Rows are points. The points of each table are mixes of a few directions, plus a little noise. Count the directions of each table, and those that both share. Where both have some left over, give the other angles between the two spaces (their principal angles), to ten degrees, smallest first.

First (4 x 2):
[[  5  -4]
 [-29  28]
 [ -3   3]
 [ 29 -26]]
Second, 6 rows:
[[ -3  27]
 [ -1   7]
 [ -2  15]
 [  0  -2]
 [ -2  12]
 [  7 -60]]
Directions: first 1, second 1, shared 0; angles 40

First:
[[-15   4  10  -1]
 [ 40  15   6 -22]
 [-30  -8   3  19]
 [ -9  -7   1  13]
 [ 11  17  -6 -38]
 [-11  -6  -1   9]
 [-32 -14  20  41]
 [ 46   0 -31 -21]]
Second, 7 rows:
[[-31  -7   3  -8]
 [  6   6  60   6]
 [-18   0 -24   0]
 [-10   3  -9   2]
 [ 41  -5 -31  -5]
 [  9 -12 -31 -14]
 [  3  15  33  17]]
Directions: first 3, second 3, shared 2; angles 70

First:
[[-15   1  11 -15   8  10 -12   7]
 [  7  -6  -2 -17  23   3  11   6]
 [-26   6   6  34 -10   4   1  -3]
 [  6  14  23 -10 -34 -18  -1   5]
 [ 21 -10 -28  -5  26  -5   1 -12]
 [ 18   0  10 -10  -4  -8  28  11]
 [  2 -11 -15   2   1  16 -11  -2]
 [ -8  -5  -9  13   5  11  -5  -3]
 [-40  16  12  26   5  -6 -16  -9]
 [ 35  -5  -8 -19 -19  -7   2   0]]
Second, 10 rows:
[[ -2   1   0   0  -2   2  -3   0]
 [-18   1   3   7 -18  13 -27  -1]
 [-43   3   9  16 -43  32 -60  -4]
 [  1   0  -1   0   0  -1   0   0]
 [-12   1   2   5 -12  10 -16  -1]
 [  9   0  -3  -4  10  -8  14   1]
 [ 16  -1  -3  -6  16 -12  23   2]
 [ 15  -1  -3  -6  14 -10  20   1]
 [ 15  -1  -3  -6  15 -12  21   1]
 [ 19  -2  -4  -7  19 -14  27   3]]
Directions: first 5, second 1, shared 1

First, 8 rows:
[[-16   3  24 -39  15 -23  28 -12 -40  24 -31]
 [ 40 -43  24 -26   8   6  -2  -4  12  -1   1]
 [ -4   3  -1 -10   9   3  -1   5 -12 -13  -7]
 [ 12 -21 -30  14   4 -15 -24   5   1   3  24]
 [  6   5 -40  20   7   3 -36  16   4 -26  15]
 [ -8  46  10  16 -27   6  19 -17  31  25 -14]
 [-38 -17  34 -17   1  -7  41   1 -38  10  -4]
 [  9  24 -22  41 -19  27 -23   8  43 -23  17]]
Second, 10 rows:
[[ 56 -27  -2   6 -16  11 -13 -42  24  18  25]
 [-27  10   8 -22  21 -17   9  29 -21   1 -32]
 [ 38  45 -14  -7 -15 -21  -3 -60  18  38 -12]
 [  4 -39  22 -12   9  14   4  22   0 -21   5]
 [-15   6  12  14 -15  24  11   6  17 -49  22]
 [ -3  12 -32   9   8 -25 -16  -5 -23  52 -15]
 [ 16 -13  17 -24   9  -4   4   0   2   3 -12]
 [-35   3 -24  28   1   0  -8  24 -20   4   7]
 [-48  32 -12  20  -3   0   7  22 -11 -20  -1]
 [ 15 -29  25 -10  -1  18   6   4  14 -28  12]]
Directions: first 5, second 4, shared 2; angles 30, 40

First:
[[ 10 -10  32  23 -15  -6   4  11   0  -7  13  13]
 [-43 -55   1  16   7   1 -12  -6  22 -34 -38  -2]
 [  0 -36  -6   8  35  -3 -22  14  33 -12 -23  -4]
 [  5   4 -31  -4  -5 -11   1 -10  27  15  -1   0]
 [ 12  45   6  -1  33 -18  31  13   4  11  35  27]
 [ 23  40 -49  -9 -32  26   3 -19 -30   8  19 -23]
 [-10 -13  38  -7 -25  -4  -3  -2 -18   9  -8   1]
 [  3  23   8 -25   3  15  -1   0 -39  11   3 -12]]
Second, 10 rows:
[[ -9  20   4 -53  47  -8  13 -36 -27  11  45 -16]
 [  6  -1 -10   8   0   1   2   7 -13  -4 -10  -7]
 [ -5 -10  16  39 -42  -2 -14  12   7  -8 -35  -6]
 [-22 -21   6  32  11  25  21 -10  51  22  -8 -33]
 [  6   1  -5  11 -14  -5  -7  11 -21 -10 -18  -4]
 [ 15  -8 -15  15 -15   7  -5  25  14  -7 -13  26]
 [ -9  17  10 -60  37  -8   7 -33   4  14  57  16]
 [ -1  21  15 -47   7 -22 -12 -21 -27  -3  33  17]
 [ 12 -10 -16  28 -14   7  -2  22  -5 -10 -29  -3]
 [  7 -10  -8  25 -18   6  -5  21  12  -6 -21   9]]
Directions: first 6, second 4, shared 0; angles 30, 40, 50, 70

First, 8 rows:
[[-10  17  24 -25   4 -35   0  60 -20 -20 -10  46 -22   3  10 -22   9   7]
 [  0  -1   2  -8   4  -7   3  15   2   3  -1  10  -5  -9  -5 -11  -1   8]
 [  4  -5 -13  25  -8  27  -7 -53   4   1   6 -38  19  16   7  31   0 -19]
 [  1 -17 -12  14   1  24  -1 -33  12  21   2 -19   9   4  -6  22  -8  -4]
 [ -7  15  20 -22   4 -31   1  54 -16 -16  -8  39 -19  -1   6 -22   7   8]
 [  6   2 -10  14  -6  12  -2 -30   3  -4   6 -27  14   2   2   7   1  -8]
 [ -2 -18  -7   8   4  19   0 -21  11  23  -1  -8   3   4  -6  22  -9   0]
 [  8   5  -4  -6  -2  -8   6   8   4  -5   6  -4   3 -20  -9 -25   1   8]]
Second:
[[-12  17  12  12  26  43  13 -47   0  -5  -8   2 -10  -7 -42  39   0  -6]
 [ -5   7   4   5  10  17   5 -19   0  -2  -3   1  -4  -3 -17  15   0  -2]
 [  7 -29  -8 -15   6 -14 -26  -5  18  10  16  31  19  20  15   9 -17  56]
 [  5   1  -4  -2 -21 -23   3  34  -8  -1  -2 -15  -1  -4  22 -31   8 -21]
 [ -4  -6   3  -1  20  19  -7 -33  10   3   4  19   4   7 -19  31 -10  28]
 [  4   5  -3   0 -21 -21   6  35 -10  -2  -4 -19  -4  -7  20 -32  10 -27]
 [ -3  12   3   6  -4   5  11   4  -8  -4  -7 -15  -8  -9  -5  -6   8 -25]
 [  7  -8  -7  -6 -17 -26  -6  31  -2   2   3  -5   4   2  26 -26   2  -2]]
Directions: first 3, second 2, shared 0; angles 50, 70

First (8 x 24):
[[ -1  -3   2   0   2   0  -3  -7   0  -2  -1   1   2   5   2   3   4   1
    0   0   1   1  -4  -1]
 [ 26  28  -9   3 -22 -13  19  60  12  23  43  -9  37 -20 -19 -22 -11 -21
   -3  16  -3   8   8 -19]
 [-15 -14   2  -2  10   9  -7 -27  -8 -12 -26   3 -26   4   9   8   1  11
    3 -11   0  -6   1  13]
 [  0  -7   8   0   7  -4 -10 -22   2  -4   0   5  10  19   5  11  15   3
   -2   3   4   4 -13  -5]
 [ -1  -3   3   0   3  -1  -3  -8   1  -2  -1   2   2   7   2   4   5   1
    0   1   1   1  -5  -1]
 [ -1  -6   6  -1   6  -2  -7 -17   1  -4  -2   3   4  12   4   8  10   3
   -1   1   3   2  -9  -2]
 [  9  16 -10   2 -14  -2  15  40   2  12  16  -8   6 -23 -11 -17 -17 -10
    1   4  -4   0  14  -3]
 [-17 -12  -1  -1   8  12  -3 -19 -10 -11 -29   2 -34  -4   8   4  -7  12
    4 -13  -2  -9   7  18]]
Second (11 x 24):
[[  9   1   0   5   2  -9   2  -4   6   9  15 -14  23  15  -3   4  16  -5
   -6   6  17  10 -14 -10]
 [ -6  -4  -7   4   2   4   7  -4  -3   1  -7  -8 -12  -2  -2   1   1  -2
    0  -4   7   2   8   7]
 [-19 -12   1  -8  -1  18   5 -17  -6 -22 -11  58 -27  -9   3  18  10 -13
   11  10 -34  10  46   8]
 [ 19  10   9   0  -2 -17 -11  12   8  12  19 -19  34  11   0  -8  -2   6
   -6   2  11  -5 -35 -15]
 [ -1   5   5  -6  -3   2  -9  12  -3  -3  -8   3  -9 -13   4 -11 -21  11
    4  -7 -12 -15  -5   5]
 [ 13  10  12  -5  -4 -11 -15  14   5   5  12  -3  23   2   2  -9 -10   9
   -1   1  -4 -10 -26 -11]
 [-25 -17 -13   0   3  23  18 -22 -10 -17 -21  32 -42 -10  -1  18  13 -14
    8   2 -14  13  52  19]
 [ -5   0  -3  -1   0   5   0   5  -5  -2 -12  -5 -17 -11   1  -7 -14   6
    2  -8  -3  -9   3   9]
 [  8   5   4   1  -1  -8  -5   7   4   7   7 -13  14   4   0  -6  -3   5
   -3  -1   7  -4 -18  -6]
 [ -3  -2  -5   3   2   2   6  -3  -2   1  -4  -7  -7   0  -2   1   2  -2
   -1  -2   7   2   5   4]
 [  9   3  -1   6   2 -10   2   1   5  10  11 -22  20  12  -3   0   9  -2
   -7   2  19   5 -18  -8]]
Directions: first 2, second 3, shared 1; angles 70

First, 9 rows:
[[ -3   7  -2 -11  29 -20 -13  -9  -6  49  31   5 -12 -13 -14  -1 -11  18
    3   3   9 -33  11 -11 -12   6   5  17  12 -22 -17 -16]
 [-14 -42   7   6 -18  22  -4 -10 -25 -22  -8   4   2 -11 -12  -1   0  14
   -6   1  -7  25  -9  -2 -23   1 -16   1  -3  37   6  14]
 [-19  24  19  20 -15 -16 -17   0  -3 -24   8  10   5  16  17  -7 -18  -4
   -5 -14  23  15  14  -8  14  -9   2   9  11  12   1  -9]
 [ -2 -49   7  -5  -3  20  -1  -5 -27   2  -6   3  -7 -14 -16   2   6  26
    3  -2 -17   7 -11  -4 -26  -5  -4  -9 -11  31  -1  14]
 [  2  16   3  12  -2   7   2  -9  13 -19   0  -2  15 -25   3  14 -12  -4
  -11  16  -2   6  17  -6   8   8 -10  16  24   2 -12   5]
 [ -6 -11  -1   9  -8   7  14   7 -14 -13  22 -14  -9  -9 -17 -13  -1 -14
    2  20   0 -21  -2 -19  16   3  14   7   8 -10 -26  -3]
 [ 12   4  14   4   9   5   2  -2   5  -1  -3   2   4 -20   3  15  -8  14
   -1   4 -14  -2  16  -7   5  -9   7  -3   8   8 -15   8]
 [ 22  48  -8 -17  25 -31  -1  13  34  36 -11   3  -2  35  28   4  10  -9
   12 -22   6 -15   2  18  16  -9  17 -19 -17 -35  20 -13]
 [  6   4 -40 -17 -15   6  19  14  22  -7 -32 -11   5  42  12 -10  34 -41
    4  -7   4  16 -37  37   3  16 -15 -21 -33 -22  46   1]]
Second, 10 rows:
[[-12 -12   0   3 -13  -3  -2   4  -1  -1  10  -8  19   3   3  -7  -1   0
    7  -1   9  -8 -10  10  -9   7  -5  -8  11  -3 -10   2]
 [ -5 -22  -1   1 -20  -8  -5  12  -4   1 -13 -12  24 -10  11  -6  -4   4
   12   7  11  -4  -5   8 -18  14  -7  -6  16 -23  -6  19]
 [ 31  10  -1  -9  18  13   5 -22  -4   6   5  -8 -41   8  -1  15   8  10
   -2   2  -5  10  12 -17  18 -13   4 -11  -7  43   6 -10]
 [ 43  10  -2   4 -20   8  -8   6 -15   1 -25  13 -14  -9  -5  -3  -3  17
    8   5   9  -6 -10  -8 -13  19   3  10 -22 -16   3  18]
 [-22  -7   2 -15  17   8   6 -15  14  -6   5 -10 -10   6  10  10  10 -12
    0  -4  -8   9  16  -6  -1 -27  16 -29  20  28  -3  -8]
 [ 40  45  -1  15 -19  26  -5  -3  -9  -8  22  43 -24  19 -36 -14   1   7
    0 -12   0 -24 -35  -2   4  14  13  18 -51  12  -6 -18]
 [-39 -38   0  -3  25 -39   7  10   4  16 -15 -39  32 -18  25  12  -8  -7
  -11  14  -3  24  34   5  12  -3 -31   8  40 -25  14  13]
 [ -5  -2   1 -12  19   4   4 -10   8  -1  -9  -6 -16  -3   8  11   4  -4
   -2   0  -7  15  18  -9   3 -19   8 -13   8  15   5  -1]
 [ 10  27   0  16  -5  12   4  -7  -5  -2  50  18  -8  26 -27 -11   2  -1
   -7 -10  -2 -21 -28   9  19   7  -5  13 -26  28  -7 -30]
 [-41 -12   2   2  -1 -19  -3  22  12  -4 -31  12  38 -21  10  -5 -11 -16
   -5   1  -3   5  11   7 -18   1   2  17  11 -60   7  19]]
Directions: first 6, second 5, shared 0; angles 50, 60, 70, 80, 80
